Each point is reached from the start by the listed moves, each made 0, 1 or 2 times, or once backwards (-1), plus a little noise. Say if it took an odd or an even number of moves. Then give how often each move was made.
In the rows, zero is written as 128.

Moves:
(1): [163 127 120]
(2): [157 156 155]
(3): [122 108 145]
Start: [127 132 138]
Points:
[205 147 220] -> odd (1, 2, 2)
[ 87  62 151] -> odd (0, -1, 2)
[109 122 209] -> even (-1, 1, 2)

Moves:
(1): [161 129 142 104 149 102 128  97 138 110]
(2): [116 137 128 125 127 107 131 129 142 105]
(3): [126 114 169 140 151 137 114 126 113 113]
(4): [142 114 130 193 112 136 142  88 132 139]
(5): [108 118 124 168 156 104 129 154 103 121]
(6): [124 142 134 116 132 155 143 127 111 124]
(7): [160  89 145 139 109 115 153 166 123 123]
(8): [182 119 115 129 125 145 122 144 122 121]
Start: [144 130 123 122 121 123 124 133 138 125]
Points:
[141 173 133 107 129  42 180  18 196  70] -> even (2, 2, -1, 1, 0, 1, 0, -1)
[ 72 135 249  62 175 116 146 190  98  33] -> odd (0, 2, 2, -1, 0, 2, 1, -1)
[147 103 202 193 201  48 133  39 129  83] -> even (2, 0, 1, 1, 1, 0, 0, -1)

Moves:
(1): [118 138 107 107 137 134 139 122 137 117 129 113 129 133]
(2): [104 135 120 135 136 119 139 140 130 106 120 128 122 129]
(3): [129 125 143 125 141 123 131 136 119 131 122 124 128 140]
(4): [125 131 120 153 131 139 122 133 128 132 137 119 141 119]
(5): [129 119 121 144 135 117 121 125 122 145 125 128 119 125]
(6): [121 123 126 127 131 134 128 133 119 130 129 125 132 121]
(7): [135 122 130 138 123 116 134 129 125 131 129 128 129 123]
(8): [136 130 132 109 127 110 113 143 145 137 130 128 120 145]
(9): [ 99 138 133 120 135 129 129 132 136 147 138 127 142 103]
(10): [117 153 131 117 121 121 119 126 123 147 150 138 127 113]
(11): [114 132 128 122 121 139 133 120 126 119 135 125 125 137]
(12): [132 119 118 134 132 147 150 122 128 126 143 143 126 133]
Start: [105 115 115 128 119 110 131 140 125 137 127 140 117 131]
Points:
[  7 164  86  91 130  75 155 154 100 129 154 145  84 102] -> odd (1, 2, 0, -1, 1, 2, 1, 0, 0, 2, 1, 0)
[ 97 139 136 130  96 115 106 158 156 229 205 175 162  53] -> even (-1, -1, -1, 1, -1, 0, 1, 1, 2, 1, -1, 1)
[108  90  38 215 131 159 137 100 123 107 119 104 115 143] -> even (1, 0, -1, 2, 2, -1, -1, -1, -1, -1, 1, 0)
[ 79 163  81  73 126  74 111 130 182 231 177 128 133  72] -> even (2, -1, -1, 0, 1, -1, 1, 1, 2, 1, -1, 0)
[ 30 154  78  92 155 157 140 148 127 127 131  81 177  72] -> odd (2, 0, 0, 1, -1, 2, -1, -1, 1, 0, -1, -1)
